Every row gives one point. The last column is the point's height on a tilted bowl or saddle (a function of degree 2), plus a little noise. Count its main directions that bend up, bend down and stay straight.

Points (17 x 4):
[[-6.2 -4.4  2.2 -5.7]
 [-5.1 -3.8  3.3 -5.2]
 [ 0.0  3.2 -2.9  2.8]
 [ 1.2  0.3  5.7 -3.3]
 [-0.1 -2.6 -0.3  1.6]
 [-1.3 -0.9 -5.0  2.2]
 [ 1.3 -1.4 -2.1  2.9]
 [ 3.7 -1.8  1.1  2.1]
 [-2.2 -2.0 -1.7  1.6]
 [ 3.0 -2.4 -0.2  2.5]
 [-0.3  1.9 -5.3  2.6]
 [-1.1 -4.8 -1.1 -0.4]
 [-0.1 -2.9 -3.9  1.8]
 [ 0.3  1.1 -3.0  3.2]
 [ 1.9  4.5  0.3  0.7]
 [ 4.0  1.8 -2.5  2.7]
 [-2.4  3.8  0.5  1.7]]
Directions: 0 up, 2 down, 1 straight

Points (25 x 5):
[[ 1.1  0.6 -0.4  2.5 -0.6]
 [-4.1 -0.3  0.9  0.0  3.1]
 [ 0.0 -1.7 -0.5  4.2 -1.0]
 [ 1.2  2.2  4.8 -1.8  0.9]
 [ 2.6 -6.3  2.7  1.6  0.2]
 [ 0.4  1.1 -0.8  3.8 -0.8]
 [-1.2  0.0 -5.6 -4.1  1.0]
 [-0.6  8.7 -0.6  3.6  2.2]
 [ 1.5 -3.3  1.3 -2.4  1.5]
 [-3.6 -0.1 -7.4 -1.8  0.6]
 [-1.3 -1.7  2.2  1.1  2.4]
 [-7.1  3.2  1.1  0.9  8.2]
 [-0.6  0.9  0.2  0.9  1.3]
 [ 4.7 -1.7  3.7  1.6 -0.3]
 [ 0.3 -1.6  1.6  5.2  0.3]
 [-0.6  2.9 -1.0 -2.4 -1.2]
 [ 4.5  3.6 -0.1  3.3 -5.7]
 [-0.4  1.7  0.0  0.0  0.9]
 [ 6.7 -0.7  3.2  3.0 -3.2]
 [ 1.5  2.2 -0.5 -2.9 -2.3]
 [-0.4  4.3  0.7 -5.1 -4.5]
 [ 0.9  2.0  0.9  0.5  0.4]
 [-4.4  3.2  0.4 -2.7  1.6]
 [ 2.3  1.6 -1.0  0.4 -2.3]
 [-0.2  1.1  6.5  0.2  5.4]]
Directions: 1 up, 2 down, 1 straight

Points (49 x 7):
[[-7.6 -0.2 -4.9  4.1  3.6  3.0  2.2]
 [ 4.9  2.8  1.4 -2.5 -0.4 -1.1  3.1]
 [-1.1 -0.7 -1.7 -5.1 -4.2 -2.5  5.5]
 [-3.8 -0.5  2.7 -5.0 -3.1 -0.8  3.6]
 [-0.9 -6.5 -0.8  0.5  4.1  6.1  1.6]
 [-2.5 -2.1 -0.1 -1.6 -4.9 -0.2  3.3]
 [-0.3 -0.4  3.7  2.9  1.0 -4.0  1.8]
 [-4.9 -1.8 -2.2 -2.0  0.6  2.4 -0.1]
 [-1.1 -2.8 -0.9  4.0  1.6 -3.6  1.6]
 [ 0.1 -3.1  3.1  6.1 -3.1  4.1  1.4]
 [-7.4 -0.1  3.7 -1.0  0.0  1.0 -1.8]
 [ 8.3 -1.2  3.3  2.7  1.4  1.9  4.6]
 [-1.8 -0.5  0.4  0.8  2.2 -1.0 -0.8]
 [-0.7 -0.9 -0.9  3.2  4.1  0.3 -0.3]
 [ 4.8 -0.9  1.4 -0.4 -2.3  0.7  2.5]
 [ 3.5 -3.0  1.0 -1.3  1.9 -1.9  2.7]
 [ 3.4 -1.5  3.2  3.4  2.0 -3.4  2.9]
 [ 0.8 -0.3  3.5 -0.1  0.8  3.5  0.0]
 [ 2.5 -1.2  3.0  3.9  4.0  0.8  0.9]
 [-2.5  0.0  1.5 -2.2 -3.2  3.1  0.3]
 [-0.1  1.8  2.3 -6.2  4.4 -1.6  2.0]
 [ 4.3  0.6  4.7  0.5 -0.4  0.7  3.4]
 [ 2.8 -3.2  4.6  3.8  0.0 -2.1  2.5]
 [ 1.9 -6.5 -1.4 -1.4  0.9  6.9  2.6]
 [ 1.0 -1.8 -5.0  3.2  0.8 -5.2  5.1]
 [-0.8  0.6  0.9  4.3  2.0 -5.2  2.4]
 [-0.3  7.6  1.5 -1.3 -1.2 -8.3  8.5]
 [ 2.6  2.4  0.9  1.5 -0.1 -2.9  2.2]
 [ 0.4  2.9 -0.8 -2.0  0.1 -1.2  0.2]
 [-0.9  0.6 -1.7  3.6  0.4  2.5 -0.8]
 [ 2.2 -2.2 -5.6 -3.4  0.0  0.1  1.9]
 [-2.0  2.9 -4.3 -1.3  0.8 -1.3  0.7]
 [ 4.3 -2.2 -1.2  2.4 -5.8 -2.1  4.9]
 [ 6.4 -0.5  0.1 -2.1  1.9  2.5  1.6]
 [ 0.7 -4.2 -1.5 -1.7 -4.4  1.9  3.4]
 [ 3.6 -2.0 -6.7  2.5 -0.7  2.3  1.7]
 [ 1.0  1.2 -3.1  3.6  4.5  0.3  1.4]
 [-0.4 -0.8 -0.8  3.6 -2.1  1.6 -0.3]
 [ 2.1  0.7  3.0 -4.1  3.2 -1.1  2.5]
 [ 1.2  0.6  0.9 -1.9  0.0 -3.7  2.9]
 [ 3.7  4.5 -3.4  0.2 -3.4 -3.9  4.9]
 [-4.4  0.8  2.9 -0.3  2.1 -3.3  0.2]
 [-0.6 -0.1 -2.1 -0.3 -4.8 -3.8  4.8]
 [ 0.7 -1.6 -1.5  0.6  2.5  0.2 -0.2]
 [-1.9 -3.2 -0.4  0.6  0.0  2.4 -0.5]
 [ 2.0 -1.9  1.4  0.1 -3.0 -3.5  4.5]
 [ 4.9 -2.7 -1.3  1.6  1.7  1.4  0.8]
 [ 0.1  0.1 -1.1 -3.9  0.1 -2.1  1.9]
 [ 0.8  4.2 -0.9  1.0 -1.8  0.1  0.2]]
Directions: 4 up, 0 down, 2 straight

Points (63 x 9):
[[ 0.4 -4.4 -2.2 -1.0  1.3 -3.9 -0.7  0.4  1.4]
 [ 0.7  1.8  1.4 -3.7  3.3  1.2 -0.8 -4.4 -1.8]
 [ 0.9  4.0  0.3 -2.2  4.0  1.4 -3.6 -1.9 -0.5]
 [-0.8  2.2 -2.0 -1.9 -4.1  2.9  0.3  0.2  2.0]
 [ 6.1 -1.6  2.1 -3.5  0.0  2.1 -4.3 -1.1  0.3]
 [ 6.5 -1.3 -0.8  2.7 -2.2  2.2  1.0  0.9  2.7]
 [ 2.4  0.7  2.1 -0.1  4.2 -3.1 -0.6 -0.5  0.5]
 [-0.2 -4.4  3.6 -4.1  0.0 -4.9 -1.0  0.5  2.4]
 [-0.7  0.2 -1.0  0.6 -4.6  1.4  2.4  2.1  3.5]
 [ 0.7  4.6 -3.7 -4.6 -0.7  1.9  3.8  6.7  7.3]
 [-0.4  0.4 -2.1 -5.5 -4.0  5.7 -3.0 -6.8  2.2]
 [ 5.9  4.7  0.4 -0.5 -7.6 -6.2  2.8 -1.7  2.9]
 [-2.2 -3.8  0.9 -0.4 -1.8 -4.1  1.1 -0.1  4.1]
 [-5.3  1.1 -0.9  4.8 -0.8  2.3  3.3  1.2  0.3]
 [-0.9 -3.5 -1.9 -0.3  0.4 -2.3  2.0  3.3  3.6]
 [ 0.8 -1.4 -3.6  0.7 -0.1  2.7 -0.7 -4.8 -0.1]
 [-4.3 -1.0 -2.1  0.6 -2.2  3.7  2.3 -0.5  2.6]
 [ 0.3 -4.0  0.7 -0.8  3.0 -3.1  3.8 -6.6  2.0]
 [ 2.3 -0.4  1.6  2.0  6.8 -3.5  5.2  2.5  6.5]
 [-5.6 -3.5 -2.6 -1.6  0.9 -2.2 -3.0 -1.0  2.1]
 [-1.4  0.5 -3.1  1.0 -0.8 -1.4 -0.1 -6.9  1.7]
 [-1.7 -1.6  1.3  4.1 -1.5 -0.2 -0.3 -4.8  2.0]
 [-1.4 -2.1 -0.6 -2.7 -0.1  1.3  1.6 -1.5  0.6]
 [ 6.1 -1.8 -0.8  1.9 -1.4  2.9 -0.7 -1.2  1.2]
 [-2.1  4.5  0.2  3.0 -1.2  0.3  2.5  1.1  0.0]
 [-0.2 -2.8 -4.0 -2.9  0.7  0.9 -1.6 -1.3 -1.0]
 [ 5.1 -5.1  5.4  3.9  0.5  3.4  3.3  0.9  2.7]
 [ 3.9 -6.5 -1.6 -1.5 -1.6  0.9 -5.9  0.0  1.4]
 [-1.4  0.6  3.1 -1.4 -0.5 -2.7 -3.2  2.7  0.0]
 [ 0.2 -6.1 -1.0  0.7 -2.3 -1.4  3.5 -0.4  5.1]
 [ 0.4  1.8  0.3  0.3 -1.3  1.1 -2.2 -0.3 -0.3]
 [ 0.5  3.3  2.3 -2.7 -0.3 -2.2 -0.4  0.4 -1.4]
 [ 0.1 -3.4  2.3  3.8  1.8 -1.3 -0.9  6.5  2.8]
 [-1.5 -3.2 -7.3  1.4 -0.7 -0.9 -1.2 -2.8  1.8]
 [ 0.0 -3.6 -3.5  3.8  6.6  1.7 -1.1  0.2 -1.3]
 [-4.7  3.1  0.0 -2.2  0.7  4.0  0.1 -2.3  1.3]
 [ 0.2 -3.2 -1.4 -0.2 -4.1  1.2  4.2  2.5  5.6]
 [-4.5  2.9 -0.5 -0.4  0.7  1.7 -3.5  2.8 -0.1]
 [ 4.7 -1.4 -0.2  2.5 -4.6  3.5 -2.8  0.9  3.8]
 [-0.5 -1.0  5.4  1.8 -0.8 -0.4 -2.2  3.6  1.6]
 [ 1.4 -5.4 -1.1  0.2 -1.4  0.1 -0.1 -3.0  1.4]
 [-4.0 -3.5 -0.2 -4.2 -1.8 -1.7  0.7  1.8  3.5]
 [ 3.9  2.9  2.3  0.3  0.0 -1.8  0.5  2.8  1.5]
 [ 0.5 -1.9  0.1  1.9  3.1  2.9  1.1 -1.5 -1.1]
 [ 2.1 -3.9  7.2  0.4  0.1  0.5  0.1 -5.7  2.3]
 [-1.0 -3.5  3.8  0.6 -3.1 -2.1 -1.8 -2.8  3.5]
 [-2.8  0.5  5.6  0.4  6.8 -0.5 -3.2  0.5  1.2]
 [ 1.4 -2.1 -3.4  6.4 -3.5  3.3 -4.3 -4.7  4.3]
 [ 1.0  2.4 -1.2  6.8  2.9  1.6 -1.3 -0.3 -1.5]
 [-2.3 -2.8 -0.4 -4.1  1.3 -1.9 -4.4  0.0 -0.5]
 [ 1.6  2.2 -5.8 -3.2  3.7  1.3  6.0  1.4  4.4]
 [-2.8  2.2 -0.1  1.4  4.7  2.7 -1.4  3.3 -0.1]
 [-3.8  2.1 -3.0 -6.3 -0.1  1.6  1.5  2.8  3.7]
 [-2.8  0.1  0.0 -5.3 -3.9 -4.2 -1.8 -0.5 -1.2]
 [-0.3 -3.7 -0.1 -2.7 -1.1 -6.0 -1.8 -0.7  1.2]
 [-4.1 -1.6 -3.4 -0.4  0.0  2.3  1.6  4.0  3.1]
 [-1.1  1.7  4.3 -2.2 -0.5 -2.4 -1.9  0.1 -0.9]
 [-0.1 -4.0 -2.1  6.8 -0.1 -1.6  3.5 -0.3  3.5]
 [ 0.5  1.2  4.1 -2.7 -0.1 -1.5  2.4 -6.9 -1.4]
 [-1.8  0.4 -1.7  0.4  1.0 -1.1 -2.6  2.4 -0.2]
 [ 2.9  2.9  2.5  3.7 -1.1 -0.7  4.3 -1.6  1.7]
 [ 1.5  2.8  1.9 -0.3 -1.8 -2.5  1.2 -0.2  0.1]
 [ 3.4 -1.3 -0.7  2.1 -3.1 -6.4  4.3  4.9  9.5]]
Directions: 5 up, 2 down, 1 straight
